Every row gives one point. To make a cloud, some directions were put in groups of two or more. Within a group, all points are equally far from the middle, so they leave a hole (a ring in 2 directions, a hollow ball in 3). The other directions are filled evenly. Then the cloud was stretched, turned, moved and blurred a little. How many holes are there, and how many directions does each take, smallest first?

Cloud:
[[-14  75  -5]
 [ 30  58 -23]
 [ -5  52  23]
 [-64  22 -18]
 [-49  14 -33]
 [-44 -13  21]
 [ 32 -30  -6]
 [-23   2  33]
 [ 43  -9  12]
 [  4  68 -28]
 [ -9  72 -24]
 [ 34 -29  -2]
 [-49  45 -28]
 [ 11  64 -30]
 [-46  40  19]
 [ 31 -31   2]
 [-54  51 -18]
 [-25  14 -43]
 [-45  29  24]
 [-60  20  13]
 [ 34 -21 -20]]
Holes: 1 (3)

Cloud, 22 rows:
[[-51 -32   7]
 [-10  27 -37]
 [-67  23  47]
 [-53  37  48]
 [-21   3 -40]
 [ 43 -41 -59]
 [ 13 -28   6]
 [-26  -8 -39]
 [ -5  10  53]
 [-59  -3  33]
 [  2 -44 -24]
 [-36   3  55]
 [ -6  -3   0]
 [-37 -29  26]
 [ 43  40 -53]
 [ 52 -25 -39]
 [  4   7 -58]
 [ 49 -26 -36]
 [-17  39   6]
 [-67 -31  32]
 [ 10  44 -26]
 [ 32 -35 -22]]
Holes: 0

Cloud, 32 rows:
[[-62  59 -55  50]
 [-15 -44 -22  44]
 [-30  15 -88  18]
 [ 15  41  22  28]
 [ 39  49 -40  13]
 [-53   6  -7  27]
 [  4 -26  -4  57]
 [ 17 -17  -3  37]
 [-23  42 -30  51]
 [-62  39 -64  57]
 [-42  41 -29  48]
 [-57  57  15  24]
 [ -4 -23 -15   5]
 [-13  60 -40  21]
 [-18  37  15  34]
 [ 37  -5   3  46]
 [ 44   5  15   2]
 [ 10  34 -12  -3]
 [ 17 -34  40   4]
 [-18  -3 -30  -9]
 [ -1 -35  21 -12]
 [ 18 -10  43  36]
 [ -3  41  34  32]
 [ 39 -20  26 -24]
 [-25  -1 -61 -62]
 [ 39 -20  40 -13]
 [-35 -20  12 -10]
 [-22  23 -30  64]
 [-40  17 -78 -14]
 [-82   3  21  21]
 [ 25  45   5 -26]
 [-20  11  68  63]]
Holes: 0

Cloud, 52 rows:
[[ 34  26 -36 -50  22  13]
 [ 27  12  44   1 -38  55]
 [  7 -21 -95  -3   2   7]
 [-13 -59  43  26 -11  20]
 [  5 -30 -31 -46 -53   6]
 [  7 -42 -62  15  24 -30]
 [ 32  -6  -6 -30  45  59]
 [-21  33   0  12 -17 -39]
 [-12 -70  22  36 -27  15]
 [  2 -39 -77 -11 -33 -22]
 [  4  13 -15  -4 -89   5]
 [ 26   8 -52 -14 -66 -18]
 [-39  41   1 -20 -47 -11]
 [ 20  26 -79  25   1  69]
 [ 13 -50  13  68 -40 -12]
 [ 33  28 -75  24   6  75]
 [-21 -20  13  22 -83 -33]
 [ 17 -90  38   1   2  -6]
 [ 63 -20  -5  45 -26  54]
 [ 31 -32 -72   8 -16  55]
 [-34 -10  35 -24 -47 -58]
 [  1 -25   5  23  44  20]
 [-21 -54  23 -26  15 -21]
 [ 56 -13  15  40 -46  39]
 [  3 -48 -55 -22 -40  18]
 [ 50 -58  -3   4  -8  56]
 [ 28   1  -9   8   9 -72]
 [-20 -14  33  23   2  20]
 [-15  43 -45   5 -30 -41]
 [ 34  30  23  28   9 -10]
 [-29  18 -46 -62  -7  -1]
 [-23 -57  29   9   2  21]
 [ -7 -26  -3  49 -69 -24]
 [ 60 -63   6  61   3  25]
 [ -1 -16 -11 -66 -32  26]
 [ 60 -23 -34  -2  38 -17]
 [ 58   5 -50 -21  22  -5]
 [ 32 -11   6 -37  43   4]
 [ 29 -40  64  32 -16  37]
 [ 17  23  22  17   1 -45]
 [  4  38 -20 -14   2  94]
 [ 27 -38  32 -24  28  49]
 [ -3  13  -9 -14 -90   3]
 [ 20  18  33 -51 -24  -4]
 [ 36  -7   9 -11  45  67]
 [-26   1 -30   5  17  42]
 [  5  39  21 -40 -57  21]
 [  1 -32 -17 -30 -24  73]
 [-31  35   3   8 -24  -8]
 [ 18   0  26  36  30  22]
 [ -4   0  47 -18 -12 -58]
 [ 48 -14 -77 -19  -8  13]]
Holes: 3 (2, 2, 2)

Cloud, 49 rows:
[[ 16 -13 -20  33  14   7]
 [ -1  25 -13  23  26   5]
 [ 40  62  -7 -19  49 -19]
 [-50 -28  10 -20   8  -2]
 [-47 -33   8   5  -9 -13]
 [ 10  21 -27   0  48  10]
 [ 40 -41 -34 -45  30 -13]
 [  3 -25 -23 -13 -27  27]
 [ 11 -52 -29 -18 -19  24]
 [ -6  41  56  27 -16  17]
 [ 45  10  54  27 -18  26]
 [-16  35 -24 -20 -55 -35]
 [-23  11 -20  39 -53 -33]
 [  0  22  41 -44  66  -3]
 [-20  18 -33 -35 -33 -30]
 [ 28  63  -7   0  -1  15]
 [ 19  10  47  23  26  -8]
 [ 20 -11  18  -6   2  39]
 [-11 -22  23   6 -42   2]
 [-13  -1  15 -28  12  20]
 [-52  17 -47 -30 -44  -8]
 [  4  12  -5  44  16  25]
 [ 21  -4 -11  31 -11 -36]
 [ -2   7   5 -48  39  20]
 [ 36 -27  36  -3  95  27]
 [ 70  -6 -20  -9  41 -26]
 [ 14 -63  17   0   6  14]
 [ 53  19  36  -8 -18 -14]
 [-24   2  30   6  23  16]
 [  8 -42  16 -33  24 -12]
 [ 42 -35   1 -37  26   3]
 [ 20  29  20 -46  34  -1]
 [ 44   6 -14  -5   1  29]
 [-12  36 -24  16 -41 -38]
 [  9  -1 -29   0  73  21]
 [  8  19 -22 -15  47 -35]
 [ 20  19   4  -9 -11  36]
 [ 19 -45 -56 -31  27 -22]
 [-29 -13 -61 -43   8 -27]
 [-51 -15 -55  -6   0 -19]
 [ 25  30  46  10  37 -51]
 [  4  33  -4  -4  73  -5]
 [ 58 -18  23 -35  39  -4]
 [  1 -35  25  11   2  28]
 [-46  35  27  19  30  44]
 [ 56  75  15 -39  31 -42]
 [ 48 -22  10  37  11 -38]
 [  1 -61  16  16 -18  22]
 [ 24   4 -22 -57  41 -17]]
Holes: 1 (2)
